Each row of a before or after table is a point. The points were changed in one or more steps. Then noise was added and the rows were shuffled. The steps act on columns, c1 being the first. Write out the steps. A step turns or swaps two columns, mirrors them in a line or flattens them onto one, adds a multiple of one to another, or multiplies or shifts one. Angles are multiples of 10 degrees, from the lower column toward the higher: turns from -170 to 170, lines from 10 to 170 but not 90. Use the fewest steps. Two steps may share a column if one is a turn and the other turns, adds or multiplies; they go together, in the order done. Otherwise the lowest column goes first.
In the rows, 128 means zero.

Before, 11 rows:
[[201 182]
 [134  98]
 [146 208]
 [106 139]
 [ 67 146]
 [ 98 123]
 [ 85  65]
 [132 183]
 [130 179]
 [119 153]
 [ 97 163]]
After, 11 rows:
[[ 65  97]
 [115 126]
 [147 128]
 [ 79 114]
 [173 156]
 [208 159]
 [147 146]
 [121 127]
 [104 127]
 [117 122]
 [114 121]]
Steps: flatten c1 and c2 onto the line at 20 degrees

Before, 11 rows:
[[109  84 134 138 164 126]
 [124 103 130 153 126 139]
 [ 88 151 131 176 127  84]
 [ 65 153 135 165 122  98]
 [114 142 122 148 192 129]
 [158 112 155 143 156 146]
 [129 101 136 102 179 158]
 [106 129  77 129 163  75]
 [132 134 114 107 186  69]
 [161 153 174 134 117 121]
 [ 99 120 117 138  57 124]]
After:
[[164  76 166 131 168 119]
 [118 133 131 153 167  85]
 [113  69 168  76 169 124]
 [147  80 103 248 154 144]
 [181 125  84 153  91 119]
 [ 83 117 113 143  99 151]
 [ 81 148 142 166 130 116]
 [156  96  84 220 163 148]
 [129 144 125 191 129 106]
 [112 127 156 179 186 143]
 [100 162 148  63 166 107]]
Steps: turn c1 and c5 by -40 degrees; turn c1 and c3 by 130 degrees; mirror c2 and c6 in the line at 50 degrees; multiply c4 by 2.5

Before, 9 rows:
[[133 146 112 143 124  79 133 158 159]
 [112 165 108 155  95 136 174 129 163]
 [109 181  92 156 148 141 150 123 118]
 [152 129 134 101 130 133 150 169 148]
 [131 102 152  84  69 117  90 155 104]
 [165  81 204 172  91 164  71 120  70]
 [ 69 154 157 183 168 175 115  73 146]
 [ 59 145 137 180 167 140 183 104 124]
 [186 128 128  93  80  86 135 109 127]]
After (9 x 9):
[[153 123 156  58  59 150  97 155 125]
 [ 99 123 153 219 165 167 155  74  77]
 [139 127 126  71  83  97 103 106 183]
 [194 113 211 197  73 196 118 120 155]
 [111 129 132  85 138 115 147 167 156]
 [ 90 134 104 172 108  99 164 128 116]
 [ 98 132 109 153 124  93  94 159 139]
 [120 126 137 215 184  92 174 102  61]
 [136 134  85 173 152 117 151 121 109]]
Steps: turn c1 and c9 by 80 degrees; flatten c2 and c3 onto the line at 100 degrees; multiply c4 by 1.6; add 0.3 times c7 to c5; turn c6 and c7 by 50 degrees

Before (10 x 14):
[[137 116 112 121 161 112 159 121 187 107 171 138 153  91]
 [ 73 165 168 138 121 126 145 147 124 132 155  97 166 119]
 [129  96 120  96 113 114 116  97 122 125 164 146 161 115]
 [ 64 106  87  45 136  87 107 149 138 101 215 157 117 155]
 [ 78  85 146 216 130  93 187 141 124  46  97  86 116 186]
 [110 146 139 143 134 118  90 134 111  95 159 116  93 101]
 [111 108 169 140 123  95 108  99 148 105 223 128 119 131]
 [149 160 157  85 154  81 123 134 103 137 196 142 123 147]
 [ 94 168 156  83 140 107 113 103 134  68 157 134 149 131]
 [104  41 199 198 125 136 177 163 161  50  78  34 105 167]]
After, 10 rows:
[[ 97 112  98  70 136 170 119  97 108  74  52 127 117 134]
 [141 171  78 131 133 155 116 135 159 143  49 143 121 148]
 [122  59 138  89 148 199 183 164  98  85 205  37 101 170]
 [ 59 118  87 157 139  86 141 149 126 122   8 156 117 155]
 [164  96 113 114 190 114 148 119 104 102  87 138 154  88]
 [108 117  94  67 124 142 202 141 131  59 199  88 115 188]
 [ 79 131 117  97 124 140 103 130 144 100 109 118  90 102]
 [103 171 105 152 138 159 132 102 132  42  80 129 148 130]
 [137  89 115 136 110 118 120  95 121  95  80 145 158 116]
 [106 160 126 106 124 167 173 145 127 151 107  96 168 116]]
Steps: turn c1 and c7 by -30 degrees; add 0.5 times c13 to c1; add 0.5 times c14 to c2; swap c3 and c6; turn c4 and c11 by 150 degrees; mirror c5 and c9 in the line at 20 degrees; add 1 times c8 to c10
